Each row of a before or after table is a point. The points were changed in one or more steps. Then noise was added and the rows were shuffled. The steps act on columns, c1 being the first. Write out the steps. A step turns or swaps two columns, mirrors them in a line or flattens them onto one, adds a multiple of one to another, or multiplies or shifts one. Angles are multiples of 10 degrees, from the lower column toward the higher: turns from -170 to 170, lines from 10 to 170 but not 90. Use the fewest steps. Two steps may share a column if one is a turn and the other turns, adds or multiplies; they go together, in the order done. Otherwise the lowest column goes first.
In the rows, 128 means zero.

Before, 11 rows:
[[132 133 127]
 [148 112  86]
 [122 166  97]
 [102 150  96]
 [ 78 130 154]
 [122 115 145]
 [159 115  92]
 [ 84 171  91]
 [136 145 158]
 [127 104 159]
 [ 82 145 140]]
After:
[[118 220  60]
 [ 81 169 155]
 [103 183  65]
 [ 80 136 179]
 [129  69 188]
 [120  90 159]
 [138 173 187]
 [134 139 126]
 [165  95  48]
 [149  89  46]
 [ 85 239  55]]
Steps: multiply c2 by 2.5; multiply c3 by 2

Before:
[[156 163  98 126 114 126 131 124]
 [141  84  99 158 145 156 138 176]
 [126 110  91  82 110 100 167 126]
 [ 76 119 162 237 126 177 188  97]
 [128 129 162 116 135 139 121 141]
 [ 56 107 102 189 161 178 143 108]
 [152  88 103 132 148 109 127 101]
 [ 89 148 162 210 190 187 205 106]
 [177 128 118  69 102 161 146  99]]
After (9 x 8):
[[ 76 177  42  34  73 136 187 149]
 [156 125 151 123 139  94  57 174]
 [141 154 145 110  97 172  57 228]
 [150 110 152 134 109 166  70 150]
 [128  99 122 160 168 147  29 178]
 [ 90 186  26  88  33 108 182 155]
 [178 161 120 165 179 126  98 151]
 [128 140 104 142 129 128 211 191]
 [ 58 177 135  93  69 148  64 157]]
Steps: turn c2 and c6 by -90 degrees; multiply c3 by 2.5; turn c3 and c7 by 110 degrees; turn c4 and c5 by -150 degrees; shift c8 by 50

Before (8 x 12):
[[140 146  80  69 131 154  83 158 110 162  40 110]
 [104 187 100 146 102 101  95 127 129 131 140 112]
 [ 92  96  95 176 161  86  91 160 111 145  81 116]
 [223  97  90  94 106 153 157 179 124 219 157 213]
 [131 104 109 170 154 121  74 137 137 113 147 146]
 [202 107 136 137 123 147 134 103 112 162 163 131]
 [ 94 106  68 160 102 161 142   7 124 136 136 206]
 [ 91  98 110 139 160 152  99 166  38 145 161  90]]
After (8 x 12):
[[196 103 140 120 123 146 152 109 116 163 160 129]
 [222 100  92 122 158 155 178 182 120 238 154 167]
 [ 94 105  79  91 117 152 159   7 119 129 140 155]
 [129 142  83 158 177 159 106 157 111 177  34 125]
 [ 98 186  93 101 124  98 118 133 132 133 144 127]
 [ 90  93 115 150 100 153 120 166  46 144 156 114]
 [ 92  98  92 128  70  88 116 153 111 128  80 124]
 [127 106 111 127  74 122  93 138 136 104 148 138]]
Steps: add -0.3 times c4 to c10; turn c4 and c5 by -120 degrees; shift c7 by 20; multiply c12 by 0.4

Before (13 x 20):
[[100 132 133 148 109 130  97 132 147 111  95 129  77 120 162 144 118 131
  128 112]
 [103 157 109 140  98 114 128 133 115  85  79 159 123 122 160 112 123 151
  132 112]
 [144  68  82 132 113 120  94 132 124 150 119 123 171 154 118 146 118 133
  120 137]
 [137  93 176 128 138 136 111  96 127 159 140 150 168 155 157 155 120 122
   95 136]
 [159  92 135 123 123 124  99 124 125 135 141 117 165 119 144 160 149 165
  136 134]
 [117 124 132 120 119  82 116 120 113 111  75 160  61 122 165 116 106 155
  155 135]
 [155 150 132  96 131 167 125 110 171 147  91  40 160 168 152  78 136 104
  127 146]
 [169 121 162 150 101  96 116 123 113 155 131 132 138 152 160 168 146 114
   80 136]
 [ 78 119 139 152 128  95 115 146  88 104  93 135  78 117 155 106 134 160
  114 123]
 [160 114 104  91 147 126 120 103 193 125 115  63 151 126 149  60 124 104
  119 101]
 [127 131  95 104 140 131 155  79 172 145  96  55 141 112 153 104 121 120
  120 137]
 [136 107  97  92 139 127  93 115 133 158 131 121 143 134 186 129 148 125
  107 137]
 [108 148 133 161 156  92 119 144 120 115  59 147  84 138 178 138 120 167
  129  99]]
After, 13 rows:
[[144 148 134 160 196  96 144 146 116  52  60 143  97 165 182 144 119 161
  131  73]
 [108 106 100  91 160 127 158 115 136 101 128 126 128 111 185 131 146 124
  111 147]
 [ 82 121 163 152  60  98 130 127 114  98 129 125 114 106 158 194 140 116
   84 140]
 [104 149 132  96 142 171 120 108 203  89  92  59 108  78 151  51 139 108
  124 245]
 [137 134  95 102 164 131 104  70 190  87  97  75 146 121 151  89 120 115
  118 214]
 [134 121 136 120 111  85 140 127 102  52  74 155 104 189 165 103  99 149
  149 100]
 [143 127 128 147  86 130 160 131 149  52  95 139 101 176 162 154 114 133
  125 100]
 [ 95 120 111  92 177 129 129  97 213  67 114  89 141 107 142  18 133 105
  114 158]
 [118  96 181 124 154 137 142  97 117 101 142 142 123  78 156 172 120 122
   94  98]
 [168 114 140 149 133  95 159 145  84  46  89 119 115 171 160  92 138 155
  114 137]
 [ 89  99 137 119 118 129 146 123 136  73 139 117 151 104 144 180 148 161
  141 148]
 [108  68  80 131  92 122 151 135 122  95 122 126 123  79 118 154 118 135
  121 153]
 [148 161 109 145  58 112 133 130 107  21  77 152 132 132 164 103 121 150
  128  73]]
Steps: turn c1 and c7 by -160 degrees; multiply c5 by 2.5; turn c9 and c12 by 20 degrees; add -1.5 times c12 to c20; shift c10 by -60; mirror c13 and c14 in the line at 150 degrees; multiply c16 by 1.6

Before:
[[120 154 173 148  90 161 153 122  96 116 103  65 127 137 160 139 178 147
  127 133 129 155 134 103 137 137 124  96 115 102  92 147 120 107 110 128
  132 146  91 112 125 170  81 105 194 116  72 125]
 [180  99  59 109 115 135 160 111  83 142 131 191 118  72 222 130 130  65
   70 129 105 134 164  99 110 113 130 128 168  85 169 162 158  99 152  94
  128 151 134 123 206 116 184  69 178 155 157 147]
 [111 104 117  92 143  61  65  78  91 183 102 132 145  84 126 135 128  60
  157 115 139 137 118 155 139 122 232  98 140 165  90  77 165 235 136 122
  130 120 189 182 138 104 147 159 139 155 146 156]
 [117 151 195 146 103 157 124 145  98 113  91 111 107 131 127 150 123 150
  104 113 176 144 150 120 121 163  83  83 135 105  99 148  90  91  98  95
  123 114  77  98 155 157  87 107 178 128 165 121]
 [ 95 114 115 109 176  66  80 157  77 204 103  95 158 116 172 136 166  54
  161 138 124 138 123 148 123  69 229 127 122 136 125  89 114 216 151 118
   94 109 139 126 167 112 147 170 131 170 170 159]
 [112 151 169 169 108 145 137 184  78 144  82 126 123 125 159 164 162 163
  104 121 137 158 112 121 124 171  91 101 135  67 131 180 136  96  84 136
  169 164 137  87 115 143  79 108 149 103 131 119]
 [106 165 180 134 126 153 107 126 172 119 119 138 117  81 128 146 184 168
  134 128 157 117 108 117 155 111 117  60 145 120 117 174  91  97 128 120
  132 153  88  85 131 148  92 123 160  97 121 158]
 [122 123  85  84 104 126 168 101 108 163  85 185 101  54 211 121 147  64
  139 144 153 140 116  72 100 106 126  90 156  92 179 171 162 125 133 125
  116  99 113 115 187 108 175 100 175 174 148  84]
 [ 98 146 163 137 119 174 123 146  86 135 102 129  85 120 100 125 115 165
  108 150 112 127 138 110 121 161  90 100 107 110 109 163 125 100 134 149
  120 180  87  83 121 154  63 153 164 135 102 128]
 [148 110 128 115 166  51  47 133  86 191 140  92 115  89 117 137 151  55
  152 125 139 171 107 102 150  63 176 119 125 154 128  56 160 223  85 131
  102 146 162 157 158 119 161 168 145 166 148 148]
 [143 152 165 158 112 164 146 131 144 166 112 116 114 134 125 143 113 215
  111 155 167 136 127 136 150 123 125  99 121  75 108 179 111  80 105 136
  138 120 105  73 148 189  86 110 164 116 108  94]]
After, 11 rows:
[[101 144 164 136 121 175 122 195  85 128  91  86  85 119 102 121 116 167
  111 141 114 127 132 110 121 161  93  52 111 112 149 161 122 100 131 146
  122 182  85  82 118 151  66 153 161 135 104 132]
 [126 121  86  81 106 124 165 170 114 158  58 149  96  56 216 120 146  65
  137 143 151 137 118  71  98 108 130 189 158  90 189 172 160 124 131 127
  118 104 111 114 191 104 173 101 177 178 146  80]
 [144 152 162 159 108 166 145 185 140 162 103  76 118 134 125 144 111 217
  110 151 169 138 126 135 146 117 120  47 125  70 144 181 111  80 104 135
  135 119 104  77 150 188  82 109 167 115 106  92]
 [107 165 175 134 130 155 104 174 175 119 112  99 118  84 127 148 183 169
  132 127 157 116 109 119 154 112 116  17 147 122 182 174  84  93 131 117
  131 152  89  91 134 152  89 120 159  95 119 159]
 [178 102  59 109 117 132 158 192  81 139 135 148 119  72 220 133 128  63
   72 134 108 132 162  97 112 111 127 216 165  90 149 161 156  99 149  97
  132 146 131 124 204 117 186  69 180 155 160 148]
 [112 104 120  93 144  65  65  98  91 184  88  93 146  88 128 134 128  61
  158 116 142 135 118 154 144 121 235   8 136 166 134  75 166 229 138 129
  125 120 189 182 134 105 150 160 138 152 148 156]
 [ 95 114 115 109 178  64  82 167  82 203  85  56 156 120 168 131 168  53
  159 135 126 132 125 150 118  71 231 121 122 136 126  88 113 217 153 117
   92 113 139 126 164 112 148 172 131 168 171 160]
 [148 112 130 114 167  49  44 156  86 192 150  52 117  92 118 134 152  54
  152 126 142 169 104  99 152  66 178 114 124 149 138  52 159 226  85 131
  105 148 163 158 158 112 162 168 145 164 149 151]
 [116 158 176 152  89 161 153 222  94 115  88  25 122 136 160 141 181 150
  127 132 131 156 133 104 141 137 127  12 113 102 140 147 116 106 109 129
  133 149  90 114 122 170  80 102 197 114  73 120]
 [113 151 167 170 109 144 136 217  77 141  55  87 124 125 159 162 164 161
  103 122 140 162 114 122 121 173  92 100 131  68 158 181 137  89  84 133
  172 164 135  87 112 144  78 113 154 102 129 119]
 [116 152 197 146 104 162 124 224  94 112  73  72 109 134 123 151 123 150
  105 113 175 147 145 119 123 163  83   8 137 108 155 145  88  92  96  98
  123 116  76  99 153 154  83 104 177 131 163 123]]
Steps: add 1.5 times c45 to c8; multiply c11 by 1.6; shift c12 by -40; turn c28 and c31 by -60 degrees; multiply c28 by 2.5
